Every row gives one point. Examples show where two turns around zero, p and q, send a point. Where does a point land after both, in the order given? Backwards means that the second turn is done in reverse. Each puzzle has new turns, and all numbers are rounded.
In the rows, zero is written as 128.

Turn p:
[179 164] => [136 190]
[103 126] => [113 108]
[121 107] => [139 109]
[109 115] => [125 105]
Turn q:
[151 109] => [107 107]
[ 89 144] => [148 165]
[101 119] => [122 156]
[171 140] => [136  84]
Where do these land?
q, then p: [93 96] => [ 81 133]
p, then q: [131 160] => [154 147]
q, then p: [127 153] => [146 145]
q, then p: [160 103] => [131  87]

Turn p:
[172 145 131 168] => [182 107 149 122]
[126  99 100 159] => [121  84 136 151]
[ 71 134 122  90] => [ 84 155  82 135]
[129 127 163 129] => [137 156 144 139]
[141 135 125  94] => [116 140 128  95]
Turn q:
[138 151 132 127] => [132 144 147 132]
[ 88 149 119 190] => [131  68 175 141]
[154  96 130 130] => [153 130  99 114]
[ 90 121 118 124] => [ 97 104 123 136]
[130 149 160 118] => [118 150 151 106]
[168 103 109  79] => [136 172  74 138]
Where do these land?
p, then q backwards: [143 151 139 128] => [154 125 140 134]
p, then q: [142 115 147 110] => [110 140 147 113]
q, then p: [146 173 130 141] => [165 158 145 132]
p, then q: [120 101  92 113] => [ 98  98 106 123]
q, then p: [ 52 103 102 124] => [ 75 102 121 188]
p, then q: [151 108 136 181] => [169 121 123  83]
q, then p: [141 145 149 100] => [142 152 100 116]

Turn p:
[113 102 105 166 176 150] => [104 108 147 192 134 142]
[110 153  98 155 162 103] => [144 102 110 176 109 106]
[118 132 126 163 114 140] => [147 102 139 134 130 150]
[126 149 173  88 101 150] => [146 177 114  88 133 155]
[165 124  90  91  98 110] => [ 93 110 103  79 119 101]
[114  80 145  95 122 121] => [101 162 167 110 112 121]
[150 157 159 138 122 121] => [162 135 115 117 158 122]
Turn q:
[147 103 117 111 150 118] => [168 127 120 130 130 111]
[128 136  73 138 124 170] => [129 159 111 180 138 159]
[109 119 156 119  80 128] => [ 96  79 136 133 118 128]
[125 155 125 117 106  60] => [134 124 178 110  72 126]
[143 134 145 170 149  99] => [128 152 164  97 149 110]
[134 124 151  89 150 166] => [139 110  73 109 137 139]
[ 93 137 147 132  93 186] => [ 68 105  97 146 141 153]
[164 112 142 111 147 125] => [166 115 121 107 144 125]
[109 132  96 164 153  99] => [125 180 151 139 120 101]
Where do these land?
p, then q: [161 143 132  96  98 175] => [139 145  67 148 104 147]
p, then q: [107 106  96 147 131 134] => [100 105 133 142 148 108]
q, then p: [111 111 119 129 191 103] => [147 116  87 107 118  77]
q, then p: [178 169 172 142 102 176] => [ 74 177 122 166 133 178]
q, then p backwards: [168 148 122 126  99 120] => [106 116 142 160 104 152]
p, then q: [100 141 124 141 171  89] => [124 136 193 127 143 125]
q, then p: [ 98 134 115 116 132 133] => [139 103 125 120 107 135]
p, then q: [103  96 162 131  88 106] => [130  79 125  82 126 148]
q, then p: [126 103 110 124 140 117] => [139 110 128 124 141 104]
